Every row gives one point. Any point is a mix of the corners, with weights that add up to 1. It lies inside the corners' shape when no weight is negative. Is each point inside? If not, which corners have a negative weight?
(in the rows, 128 means zero)

Corners:
(1): [141  89]
(2): [124 127]
(3): [144 185]
Points:
[143 175] => inside
[126 125] => inside
[140 184] => outside (1)
[140  97] => inside

Corners:
(1): [ 83  97 136  70 148 102 101 157]
(2): [115 110  78 131 153  77 119 108]
(3): [ 81  71 156 100 181  75 157 148]
(4): [120  60 116  87 165 133 120 144]
(5): [162 154 106 134 108 177 156 134]
(6): [121  90  84 109 141  94 142 183]
(7): [148 109 127 157  65 184 117 145]
(8): [223 163 101 146  65 157 140 102]
(9): [153 115 118 144 167 133 106 164]
Points:
[151 125 118 132 122 142 126 131] => outside (6)
[123 108 121 105 135 118 117 148] => inside
[148 117 117 121 124 138 140 150] => outside (2)
[158 125 130 126 109 163 133 130] => outside (2, 6)
[129 113 118 125 125 115 139 146] => outside (4)
[172 139 108 131 102 148 140 126] => inside
[ 74  57 118  97 174  82 109 170] => outside (5, 8)

Corners:
(1): [ 56 119  77 129 133  92 104  81 173 112 110 159]
(2): [203 101 111 121  93  99 133 137  41 171 151 103]
(3): [185  91 148 106 161 132 189 112  91 167 143  87]
(4): [ 60  80 114 143 154 124 126 108 125  89 144 185]
(5): [124 122 122 129 135 156  97 174 117 113 107 118]
(6): [172 117 190 107  95 123 168 108  59 132 111  68]
(7): [ 35 136 114 144 126 146  92  76 144 149 146 147]
(8): [246 147 150  99 128  99 148 145  57 162 183 122]
(9): [139 133 126 159 143 198 121 135 120 117 102 186]
(10): [152  94 153 124 141 134  85 139 128 142  99 157]
(11): [ 78 141 114 129 142 137 103 145 104 144  81 181]
(12): [109 131 108  79 111 188 105  99 102 135 121 162]
(13): [ 96 131 107 134 165 163  84  88  81  99 106 152]
Points:
[134 108 128 126 142 138 136 116 100 132 130 138] => inside
[116 114 132 119 127 134 119 118  99 132 114 122] => outside (8, 9)
[118 113 120 136 135 118 116 118 111 131 124 136] => outside (12)
[130 113 127 127 129 135 127 127 107 135 129 145] => outside (13)
[127 121 126 117 128 152 110 136 107 127 115 134] => inside

Corners:
(1): [131 206 122 131 143 145  96 116 112  81 157 169 114 164  70 163  89 129
 106  79]
(2): [ 96  96 116 136 148 153 129 120  97  92 166 190 123 158 167 112  94  89
 104 108]
(3): [128 136  98  97 131 147 130 143 160  86 150 130  72  90  63 134 133 178
 103 144]
(4): [ 95 113 127 108  91 108 114  91  94  67 172 127  66 169 118 116 120 144
  97 125]
(5): [147  88 140 179 126  96  95 104 103 108 111 112 111 106 160 133 115 155
 150  71]
(6): [158 145  96 161 126 196  98 139 135  63  82 125 138 105  60  96 124 102
 136 125]
(7): [ 95  34 120 184 130 128 153 149 135 188 118 106  83 111 164 139 110  86
 210 143]
(8): [ 85 215  68 151 133 162 109 156 118 160 167 148 106 135 150 168  52  99
 105 100]
(9): [109 137 128 166  87 129 122 110 144 137 115 134 133 148 157 151 174 152
 154 148]
(10): [162 134 141 129 145 126 127 143  65 133 132 112 117 142 146  84 119  97
  76 182]
(11): [112 160 107 138  62 116 135 137  92  98 141 161 126 104 138  95 126 157
 130  88]
(12): [ 97 144 124 128  75  99 190 134 154  83 148 128 100  94 152 135 155 162
 161 117]
(13): [147 165 173 138 145 123 115 125 151 139  86 129 120  89 110 131 160 131
  63  45]
(14): [122 100  74 148 104 107 170 116 135 109 114 131  98 141 104 112 133 110
 134 171]
(15): [104 136 174 203  86  51 121 113  80 164 118 112 134  71 178 120 140  77
 126 143]
(16): [ 76 120  97 147 143 182 136 159  91 112 145 133 140 125 117 201  68 103
 125 130]
(17): [170 140 145 190  69 130 147 132 160 123  90 135 116 141 117 120  81 152
 178 180]
(18): [119 125  92 135 104 183 184  88 171 111  95 148 109  86  75 103  71 118
 188  96]
(19): [ 99 138  86  69 112 126 118 154 144  75  93 138 123  58  87 142 144 108
 127 141]
(20): [203 152 119 173  97 164 148 146  93  98 113 162 105 127 154 121  96 107
 115 147]
(21): [142 106 132 134 108 133 122 160 146 126 198 131 122 132 162 157 114 137
 113 131]
Points:
[123 133 119 148 125 132 121 130  94 120 131 142 117 121 140 121 104  97
 108 107] => outside (3, 9, 12, 17)
[123 124 114 138 112 135 135 130 118 105 150 133 112 114 137 125 124 136
 111 115] => outside (1, 7, 17, 19)
[123  94 134 136 112 110 141 124 145 112 109  99 101  84 107 125 135 135
 139 132] => outside (1, 2, 8, 9, 11, 20)
[117 140 118 138 111 127 129 139 118 115 137 138 114 122 134 140 115 126
 120 128] => outside (6, 18)

Corners:
(1): [143 147 145 118 174 125  59 185 129 106 106 137 129 167 168 101 129  58
 183 197]
(2): [ 89 162  66 136 163 149 147 160 174 152 180 121 145 125 120 136 143 115
 109 156]
(3): [ 71  66  61  73 100 183 142 156 172 181  82 123  58 163 115 120 139 107
  92  90]
(4): [148 117 166  92 162 149 178 118 151 136 108 125 115 106 102 185  77 134
 127 157]
(5): [166 150 123 132 157  73 148 142  96 142  90 100 115 139 119  82 176 138
 122 155]
(6): [137 161  62 120 119  85 157 106 129  59 134 176 165 155 134  93 183 136
 166 156]
(7): [104  85 185 154 106 146 132  83 103  90 119 138 159 133 100 184 148 108
  96  87]
(8): [ 84  81 149 162  93  96 128 122  94 107 185 120 122 130  86 125  89  92
 129  77]
(9): [142 189  84  78 150 118 107 175 134 148 139 161 150 126 139  77 202  99
  94 156]
(10): [127 124 117 166 113 151  71 133 102 132 197  73 147 182 121  98 126 131
 140 131]
(11): [ 93 101 162 114 106 114 152 134 101 157 187 140 125 145 144 151 115 107
 187 207]
(12): [150 176 121 145 127 135 103 165 151 160 125 199  74 138 168 139  94 115
  96  96]
(13): [ 70  88 171 125 121 113 132 116 134 133 143 150 114 100 156 150  93 142
 130  85]
(14): [ 97 148 168 151  78 112 113 135 152  77 111 144 138 137 180 105 196 112
 146 124]
(15): [120 122 105 148 111 148  78 188 174 154 175 186 114 105 174 131 168 154
 154 191]
(16): [187 183  68  72 159  69  87 172 108 133 103 146 114 194 107 138 186 137
 179 185]
(17): [113 171 151 142 111 145 133 153  97 109 122 145 102 182 100 118  90 152
 106  95]
(18): [119 112 151  97 124  92 111 170 160  97 163 181 165 183 161 131 172  86
 124 188]
(19): [145 114 106 156 138 158 176 129 112  87 172 106 110 156 114 180 136 120
  91  76]
(20): [139 105 153 163  95 100 148 173 114 117 183 179 165 113 126 170  95 154
 166  97]
(21): [ 61  65  72 114  68 128 129 100 129  81 143 123 142 115 127 143 106 150
  74 108]
Points:
[104 129 127 147  99 112 130 131 115 101 172 144 147 144 128 136 130 125
 122 104] => outside (1, 3, 4, 5, 15)
[110 120 116 122 114 137 130 147 133 132 131 143 111 147 126 132 123 125
 118 118] => inside
[111 128 118 131 123 125 123 140 138 116 130 133 109 142 136 124 129 127
 119 116] => outside (7, 9, 11, 20)
[166 179 129 113 155 102 120 165 126 118 127 163 143 158 137 135 173 115
 153 185] => outside (3, 8, 10, 13, 21)
[115 124 110 112 124 119 114 140 148 116 126 137 145 132 140 124 161 130
 135 152] => outside (8, 11, 12, 17, 19)
[117 115 103 140 113 110 137 128 108 124 151 131 120 146 108 133 126 139
 135 115] => outside (1, 4, 9, 14, 18)
[112 131 112 130 128 124 126 148 139 125 155 142 132 140 128 132 140 118
 127 141] => inside
[120 128 128 132 122 132 134 134 132 127 141 145 129 135 129 144 135 132
 116 123] => outside (1, 8)
